Each row of a before or after table is a point. The points were changed in one or more steps. Then noise was added and the rows were shuffled. The steps act on how far a point lies along the listed directions, d1 being the first. What was done? A step turns or swaps two directions, mirrors them in a line or flattens them onto one, adds a multiple of one to another, or multiplies one. Angles are multiples of 10 degrees, from the lower direction toward the higher: turns from -170 to 170, lines from 10 to 170 but not 90. Use the fewest steps. Two steps may share a direction if one is a turn and the other turns, adds or multiplies; they go together, in the order done. Otherwise the lowest direction goes first.

Directions:
(1): [-3.3 -2.3 -5.2]
(2): [ 5.4 -2.9 -2.2]
(3): [-1.6 -5.4  3.4]
Before (10 x 3):
[[-3.7  2.7  4.7]
 [ 1.2 -4.0  1.8]
 [-2.8 -0.8 -0.4]
 [ 0.7  0.4  1.7]
 [ 0.5 -5.0  1.7]
 [ 0.1 -4.5  1.3]
 [-0.7 -1.1 -2.6]
 [ 0.0 -0.2 -1.9]
 [-2.0  2.6  4.7]
 [-2.9  2.0  6.6]]
After (10 x 3):
[[-0.2  0.5 11.1]
 [-2.9 -0.8 10.9]
 [-2.8 -1.9 -6.5]
 [-4.8 -3.4 -2.1]
 [ 1.2 -3.1  0.7]
 [ 0.2 -3.3 -0.1]
 [-1.0 -0.5 -4.2]
 [ 1.9  1.1  4.3]
 [-0.9 -0.3 14.7]
 [ 2.1 -1.9  1.3]]
Steps: multiply d1 by 2.5; add -1 times d2 to d3

Directions:
(1): [ 1.3 -3.7 -1.3  7.5  3.6  0.1]
(2): [ 0.5  0.3  5.8 -2.3  6.8  0.4]
(3): [ 7.8  0.5  3.3  0.9 -3.0 -2.1]
(4): [-1.3  4.0 -1.1  1.3  1.8 -7.8]
Before (8 x 6):
[[ -2.7   2.5   1.4  -2.0  -3.9  -0.9]
 [ -3.2   1.2   3.6 -10.5  -0.6   4.5]
 [  1.8   4.4   1.2   0.0  -2.9  -4.7]
 [ -3.9   0.0  -4.5  -4.2  -3.6   5.3]
 [ -1.1  -2.5  -3.9   2.8   0.2  -0.5]
 [  2.7  -0.8  -3.5   2.8   0.9  -2.7]
 [ -3.5   3.3  -2.9  -0.6   2.0  -3.2]
 [  8.0   2.7   0.4   7.8   4.6  -8.9]]
After (8 x 6):
[[ 0.9  4.5 -0.6 -2.1 -0.8 -4.5]
 [ 5.4  0.4 -0.5 -3.0 -6.8  2.9]
 [ 2.3  0.7  2.2  2.7 -3.7 -2.0]
 [-6.9  2.4 -5.7  5.1  9.7 -5.1]
 [-2.6  0.0 -3.4 -2.5 -2.1 -0.4]
 [-2.3  0.2 -4.8 -0.2  1.8 -1.5]
 [ 9.4 -1.5  7.3 -2.1 -1.6  1.6]
 [ 1.2  1.4 -0.7  6.1  0.9 -4.5]]
Steps: turn d1 and d3 by -100 degrees

Directions:
(1): [ 1.2  5.0  1.3  2.5  1.5  4.4  0.8 -8.0  2.7]
(2): [ 6.2  2.4 -1.5  1.3  5.0 -5.6 -3.8  1.1  2.9]
Before (12 x 9):
[[-5.7 -7.5  0.8 -3.3 -3.9 -0.6  3.1  6.8 -1.9]
 [-3.6  0.3  0.4 -0.6 -2.5  4.7  2.0 -0.5 -2.4]
 [-7.5  0.9  3.1  0.2 -6.6  8.1  4.8 -5.1 -3.7]
 [ 8.1  8.5  1.0  6.0  5.6  2.7 -2.0 -7.6  8.5]
 [-1.5 -3.6 -2.8 -2.9 -2.8 -1.4  1.6  6.5 -1.4]
 [ 6.0  1.8 -3.1 -2.0  3.8 -5.1 -4.6  2.1  3.2]
 [-1.7  2.5 -0.6 -2.2  0.5  4.0  1.2  0.4  0.3]
 [-3.4 -3.8 -0.4 -0.1 -2.3 -0.6  0.3  2.8 -1.2]
 [-2.6 -1.2  0.9 -0.5 -4.7  2.2  4.4 -1.1 -2.8]
 [ 2.5 -4.6  0.2 -0.5  2.6 -5.4 -4.9  8.4  0.5]
 [-4.5 -3.6  1.4 -2.6 -2.8  0.9  3.1  2.7 -2.1]
 [ 3.5 -2.4 -1.4 -1.3 -0.4 -6.6  0.9  8.8  0.8]]
After (12 x 9):
[[  0.6   2.8   1.1   1.4  -1.8   2.6   3.5  -5.6   0.1]
 [  1.5   8.4   2.3   4.1   0.9   4.8   0.7 -10.7   2.2]
 [ 10.0   1.6  -2.3   2.6   6.5  -8.5  -6.2   7.3   5.6]
 [  0.3  -3.9  -3.0  -5.2  -1.1  -4.1  -2.3   7.4  -1.0]
 [ -6.8  -2.4   3.1  -0.9  -4.3   7.0   5.6  -3.4   0.2]
 [ -4.7  -7.4   2.0  -2.1  -3.3   1.4  -0.3   7.1  -2.9]
 [ -3.6   0.7   2.5  -0.5  -1.6   4.8   3.9  -4.2   0.3]
 [  0.0   3.8   0.5   1.4   0.8   4.2   0.6  -4.0   0.6]
 [ -3.8  -1.4   0.4   1.2  -2.4   3.1   1.5  -2.0  -0.1]
 [ -4.4  -1.4  -1.2  -1.6  -4.6   4.7   4.3   0.4  -1.1]
 [ -3.3  -4.5   0.3  -2.3  -6.1   0.4   5.4   6.5  -2.2]
 [  0.3   3.9  -0.9  -1.2   2.5   2.8   0.1  -0.1   1.6]]
Steps: turn d1 and d2 by 70 degrees

Directions:
(1): [-4.8 -0.7 -5.4  3.2 -2.5  3.4  3.1 -0.7 -0.1 -5.1 -7.0 -2.4]
(2): [ 1.0  3.5  6.5 -2.9  2.4  0.7  1.9 -0.4  7.5 -2.0 -4.2 -4.3]
(3): [-5.6 -3.5 -0.3  2.1  5.5 -1.4  6.1  4.6  1.7  4.5  2.3 -2.0]
(4): [-2.1 -4.6  4.3  3.0 -7.0 -4.6 -3.0  4.7  3.1 -2.6  0.5 -0.2]
(5): [-8.6  2.6  1.4 -0.9  3.9  1.3 -7.4 -0.8 -1.1 -2.9  2.5 -0.7]
Before (12 x 12):
[[ 2.2  0.2  8.1 -4.3 -0.2 -2.5 -6.1  2.0  1.7  4.0  6.1  2.1]
 [ 2.1 -3.2 -9.6  2.9 -1.6  2.0  5.2 -2.0 -7.8  6.0  3.7  6.3]
 [ 0.3  3.8 -0.4 -2.2 -2.9 -1.3 -7.3 -2.9  1.4 -5.6 -1.3  1.3]
 [ 5.0 -1.6  1.1 -0.4 -4.0 -6.7 -2.0  3.2 -2.2  3.0  3.9  3.1]
 [ 1.1 -1.6 -2.7 -1.3  2.3 -1.6  0.5 -1.8 -2.5  5.5  1.5 -0.1]
 [-3.0  0.1 -0.1 -0.7 -3.6 -0.3 -8.0 -0.8 -7.5  1.1  9.4  3.7]
 [-0.8 -1.2 -6.8  1.4  2.6  2.9  4.5 -1.1 -4.7  2.6  1.3 -0.3]
 [ 5.4  2.6 -5.9 -0.5  0.6  2.7  5.3 -2.9  1.0  0.7 -4.3  1.4]
 [-0.1 -0.7 -1.1  2.8 -2.4 -1.8 -1.0  0.5  0.6  2.3 -0.5  0.7]
 [ 8.9  1.7  0.9 -1.6 -1.6  0.2  1.1 -1.5  6.5  0.3 -6.1 -3.5]
 [-5.8  5.1 -4.5  0.8  3.3  6.5  2.6 -3.8 -0.4 -4.8 -7.8 -4.9]
 [-1.8  3.2 -2.2 -1.6  6.9  1.9 -1.5 -1.5 -6.4  6.8  4.7  1.7]]
After (12 x 12):
[[-7.8 -1.3  2.8  4.3 -6.4 -1.4 -2.5  3.0  4.1 -6.9 -5.4 -4.3]
 [-3.6 -2.4  4.1  1.6 -0.4 -4.9 -5.3  4.2 -2.4  4.8  7.0  1.8]
 [ 1.5  6.0 -2.1 -3.3 -2.3  0.3 -7.4 -5.4  0.0 -6.1 -2.3  1.6]
 [-1.7  2.5 -2.3 -1.9 -1.1  3.0 -7.0 -3.4 -8.8  1.8  7.7  3.6]
 [ 3.7  4.5  3.2 -7.2  5.8  2.6 -3.4 -2.9 -1.3  5.5  4.5  1.8]
 [-0.1 -4.5 -0.5  0.0 -0.6 -4.0 -1.2  0.8 -0.9  4.9  2.2 -0.4]
 [ 4.2 -2.3  0.6  2.3 -7.7 -3.6  0.4  2.5  4.9 -1.5 -2.7  2.0]
 [ 9.4  1.7  1.5 -1.4 -3.0 -0.3  0.3 -1.4  7.0 -0.8 -6.3 -3.4]
 [ 0.7 -7.7 -4.2  4.9 -7.5 -3.3  2.3  3.2 -4.8  4.6  5.6  7.0]
 [ 6.4  2.8 -3.7 -3.1  2.3 -1.6  1.3 -1.7 -5.3  4.7  2.4  3.0]
 [-2.7 -6.4 -1.1  4.4 -4.4 -2.7  1.6  4.4 -1.0  0.9  3.1 -0.5]
 [ 0.0  0.5 -2.9  2.2  0.2  0.2  0.6 -1.6 -0.3  2.7 -0.7  0.8]]
Steps: mirror d1 and d4 in the line at 10 degrees; multiply d3 by 1.3

Directions:
(1): [ 1.1 -7.1  4.3 -7.2  2.4 -0.6 -1.2  2.3  3.1  1.9 -5.7  1.7 -2.7  2.8]
(2): [ 0.2  3.9  1.6  5.3  7.0 -4.2 -6.3  4.1  0.4 -3.0 -2.5 -0.5 -1.9  3.1]
(3): [-6.3  0.3  4.1 -0.9  3.6  4.8 -2.1  2.4 -3.0  0.8  0.9  5.7  6.9 -2.7]
(4): [-0.5  4.0  0.8 -1.3 -7.5 -2.3  2.8  7.3  2.2 -3.0 -2.0  2.5  3.7  4.4]
(5): [-3.6 -1.2 -2.6  3.8 -3.5 -4.3 -2.3 -5.5 -1.1  3.5 -8.3  3.3  2.3  0.0]
(6): [-1.7 -0.6 -2.1 -0.3 -2.0 -1.4 -3.5  6.6  2.7  4.4 -1.0 -5.6  0.5 -8.4]
Before (9 x 14):
[[  0.5   3.6  -0.1   0.9   5.1   3.1  -2.1   1.7   0.3  -3.2   4.9  -2.3
    1.2  -0.7]
 [  0.0   2.4  -1.8  -0.5  -4.3  -1.8   1.1  -0.9   1.4   1.4  -1.8   0.3
    3.4   1.1]
 [  2.4  -1.3  -2.8   1.4   1.4   4.0  -2.6   0.8  -2.1   3.1   9.5  -4.8
   -0.7 -10.2]
 [  3.3  -0.4  -2.4   3.0   0.5  -3.9  -0.7  -2.5   0.9   2.0  -6.0  -2.5
   -6.3   0.4]
 [  4.9  -5.9   0.9  -5.9   2.0  -6.1  -1.6   1.0   5.6   3.8  -5.3  -2.1
   -6.6   1.7]
 [ -0.5   5.0  -3.2   4.5  -1.9   2.5  -0.4   4.7  -2.4  -2.2   7.5  -7.3
    0.7  -7.0]
 [  4.2   1.6  -4.1   0.5  -3.9  -5.4   3.7  -4.7  -0.2  -4.9  -1.3   1.0
   -4.1   6.9]
 [  1.4   4.3  -2.8   3.3   1.4  -0.7  -0.9   6.7   0.9  -0.6   6.0  -5.6
   -0.9  -5.7]
 [  2.9  -4.3   0.7   1.0   2.1  -5.6  -6.0  -2.0   0.7   1.7 -10.6   1.1
   -7.5   3.1]]
After (9 x 14):
[[-2.5 -5.5  3.3 -4.0  4.0 -4.4 -4.7  0.3  2.0  5.9 -8.1  4.1  0.7  0.4]
 [-4.3 -5.3  3.3 -3.9  1.8  3.7 -5.5  3.6 -1.7  5.3 -4.9  3.2  1.6 -7.0]
 [ 1.4  4.8 -5.0  8.4 -0.4 -6.2 -3.4  1.2  0.4  0.0 -1.4 -3.5 -1.7 -2.1]
 [ 2.3  2.2 -5.8  2.4 -1.9 -0.9 -0.7 -2.2  2.0 -0.4  1.6 -5.8 -1.1 -2.3]
 [-0.4  2.4  2.2 -2.1  0.5  0.6 -0.4  1.6  1.0 -0.4 -1.1  2.7  4.0  3.2]
 [ 4.9  4.7 -5.5 11.5  3.6 -3.5 -5.5 -5.7 -4.3 -1.4  5.1 -2.9 -3.9 -0.4]
 [-5.4 -2.6 -1.4 -3.4 -5.8  0.0  1.6 -3.2 -2.8  1.9 -4.2  7.0  5.5 -2.0]
 [-4.5  0.2  1.0  2.4  2.0  2.0 -2.2 -0.7 -2.4  4.4 -4.4  3.1  2.3 -4.9]
 [ 0.7  6.4 -5.0 10.7 -1.2 -4.1 -2.7 -0.7 -2.9 -3.6  0.8 -5.2 -2.1 -0.4]]
Steps: add 0.7 times d4 to d1; mirror d2 and d6 in the line at 50 degrees; turn d3 and d5 by -110 degrees

Directions:
(1): [ 1.7  6.2 -1.0 -1.5  3.2 -6.4  4.1  2.6  3.3  2.4  6.3 -4.6 -5.4  1.6
 -0.2 -3.9  0.3  3.7  1.2  5.3]
(2): [-1.3 -3.9  3.6  3.9 -8.3 -2.6  0.4 -0.8 -0.7 -4.7  6.1 -0.9  0.5 -5.2
  0.3 -7.4  3.7  1.9 -0.9 -1.6]
(3): [ 4.4  4.5  2.3  2.9 -0.5  4.4 -8.2  1.0  2.9  0.0  7.6  1.8  1.5 -1.3
  0.0  6.2  2.7  2.7  4.3  0.3]
(4): [ 3.5 -2.2 -3.2  5.6 -0.7  0.5 -1.9 -4.7  4.1  4.2  3.6 -0.7 -3.2  4.4
  6.2 -2.7 -2.8 -7.7 -2.2 -2.5]
(5): [ 2.1  4.7  2.1 -2.2 -2.3 -5.1  4.0 -1.9 -1.3  5.8  2.1  9.9  7.3 -0.5
  1.5 -0.5 -0.2 -1.7 -1.4 -0.3]
(6): [ 3.0  1.9 -7.4 -0.7 -0.7 -1.2 -1.9 -0.9  5.2 -6.1 -0.7  1.8  5.0  5.7
 -6.8 -4.7 -0.3  2.0  0.4 -3.8]
Before (14 x 20):
[[ -3.0  -6.6   0.8   5.3  -3.9  11.9  -9.1  -0.6   1.2  -5.2  -1.6  -0.7
    0.7  -2.8   0.0   1.3   2.1  -1.9   1.5  -5.3]
 [  0.8   2.9  -6.1  -5.8   4.5  -0.3  -1.4   3.2  -0.4  -8.1  -5.2   3.6
    5.5   5.0  -8.0   2.2   1.4   7.0   1.2  -1.9]
 [ -1.1  -1.9  -2.2  -1.6  -1.9   0.2  -1.7   2.1  -1.2  -8.4  -1.2  -0.5
    6.5  -1.6  -8.9  -0.8   6.4   6.8   3.4  -2.8]
 [  3.9   3.6   2.2  -0.5  -3.2   7.5 -10.9   0.2  -0.2  -4.6  -0.4   8.9
    9.8  -1.3  -3.6   7.5   1.9   1.2   3.1  -4.4]
 [  1.9   2.4   2.1   1.0   1.6  -1.3  -2.7   0.3   2.0  -1.7   0.8   0.5
   -0.7  -2.1   0.3  -1.1   0.1   1.9   2.3  -0.9]
 [  3.2  -1.6  -4.8   3.7  -2.5   1.5  -4.8   0.1   6.2  -4.1  -0.3   3.8
    2.5   3.9  -3.1  -2.6   2.3  -3.7  -1.4  -6.1]
 [  5.1  -0.7  -4.8  -0.7   0.4   6.8  -6.9  -2.6   2.7   2.1  -0.9   5.2
    3.1   3.8  -0.4   4.8  -1.3  -3.0   3.0  -5.0]
 [ -4.6  -1.9   4.4   2.2  -4.7  -2.0   4.8   0.7  -4.8   3.1   0.6   1.5
   -3.2  -7.3   5.0  -3.2  -1.1   0.9  -1.3   0.3]
 [ -3.3  -2.2   2.5  -6.2  -2.2  -7.1   6.6  -0.4  -6.1  -0.6  -4.5   4.7
    4.3  -1.7  -4.7  -4.3   0.4  -0.6  -5.2  -0.8]
 [  3.3   1.2  -5.1  -2.6  -0.5  -1.9   2.0  -4.6   4.9   4.0  -0.5   9.1
    7.2   7.1  -1.9  -3.4  -1.2  -3.1  -1.1  -2.9]
 [ -4.3  -5.4   7.0  -7.5   0.6   1.1   3.0   1.8  -7.3  -2.1 -11.5   1.9
    1.4  -5.0  -0.9   3.4   0.1  -0.1  -0.8   3.3]
 [ -5.8  -1.0   2.9  -5.9   1.6  -1.0   9.9   2.0  -4.7  -1.8  -5.4  -1.9
    0.4  -5.8  -4.1  -2.7  -1.2   6.0  -0.8   2.8]
 [  1.6  -4.3   0.2   2.7  -1.0   3.4  -1.7  -6.0  -0.1   6.3  -1.4   4.7
    1.6   3.1   6.8   5.4  -4.9  -6.7  -0.7  -2.5]
 [ -1.9  -3.3  -2.7   0.4  -0.4  -1.3   3.0   3.2  -0.7  -1.8  -6.7  -2.8
   -3.2   2.6  -2.4  -2.5  -0.3  -0.4  -3.3  -0.8]]
After (14 x 20):
[[-4.6 -3.1  4.2  2.1 -4.7 -0.2  3.7 -0.4 -5.9  3.4 -1.7  2.6 -2.1 -6.6
   5.1 -1.5 -1.6 -0.3 -1.3 -0.8]
 [ 0.6  3.3 -5.9 -6.0  4.5 -2.2 -0.3  4.0  0.1 -8.2 -3.0  2.3  4.6  4.5
  -8.2  0.2  1.5  8.0  1.3 -0.4]
 [ 1.5 -2.3  0.9  3.2 -2.1 -0.9  0.9 -4.6  1.4  6.4  3.6  1.7 -1.0  2.1
   6.6  0.6 -3.2 -4.7 -0.1 -0.1]
 [-3.8 -3.7  7.5 -6.8 -0.2 -2.5  4.8  2.9 -6.3 -1.8 -6.9 -0.3 -1.1 -5.6
  -1.2 -0.3  0.8  2.3 -0.8  5.2]
 [-0.9 -2.1 -2.3 -1.4 -2.5  0.1 -1.8  2.1 -1.1 -8.4 -1.1 -0.6  6.6 -1.7
  -9.1 -1.2  6.0  7.0  3.1 -2.3]
 [ 5.4  1.8 -4.8  0.1 -0.5  2.4 -4.1 -1.5  4.3  1.5  4.6  2.7 -0.1  2.7
  -0.4 -0.1  0.1  0.0  3.2 -3.1]
 [ 3.4 -0.9 -4.6  3.4 -2.6  0.0 -3.7  0.2  7.0 -4.7  1.5  3.1  1.3  3.5
  -3.0 -4.5  3.0 -2.7 -1.3 -5.5]
 [-2.8 -2.2  2.3 -6.0 -2.5 -6.9  6.5 -0.6 -6.4 -0.6 -4.3  4.1  4.2 -2.2
  -4.8 -4.6  0.5 -0.5 -5.1 -1.0]
 [ 3.8  1.9 -4.4 -2.7 -0.7 -3.9  3.2 -4.5  5.7  3.5  1.5  8.0  6.2  6.5
  -2.2 -4.6 -0.6 -2.7 -1.2 -2.3]
 [-6.4 -1.3  3.3 -6.1  1.4 -0.2  9.5  1.8 -4.7 -1.8 -6.3 -0.9  1.0 -5.4
  -3.8 -2.2 -1.7  5.5 -1.0  2.5]
 [-1.9 -3.2 -2.5  1.0 -0.4 -1.8  3.1  3.8 -0.1 -1.7 -6.4 -2.5 -2.8  1.9
  -2.1 -3.1  0.0 -0.5 -2.9 -0.5]
 [ 1.9  1.2  1.3  1.3  1.8 -0.8 -3.4  0.1  2.3 -1.5 -0.7  0.8 -0.3 -1.7
   0.2  0.0  0.0  1.9  2.2 -1.3]
 [ 4.6  6.3  2.8  0.6 -3.9  2.2 -8.0  1.5  1.4 -5.1  6.1  5.3  6.8 -2.2
  -3.8  1.8  3.5  4.7  2.9 -1.3]
 [-2.4 -4.1  0.8  6.1 -4.3  7.6 -7.0  0.5  2.5 -5.5  3.4 -3.7 -1.3 -3.7
  -0.4 -3.1  3.4  0.7  1.9 -3.0]]
Steps: flatten d1 and d2 onto the line at 120 degrees
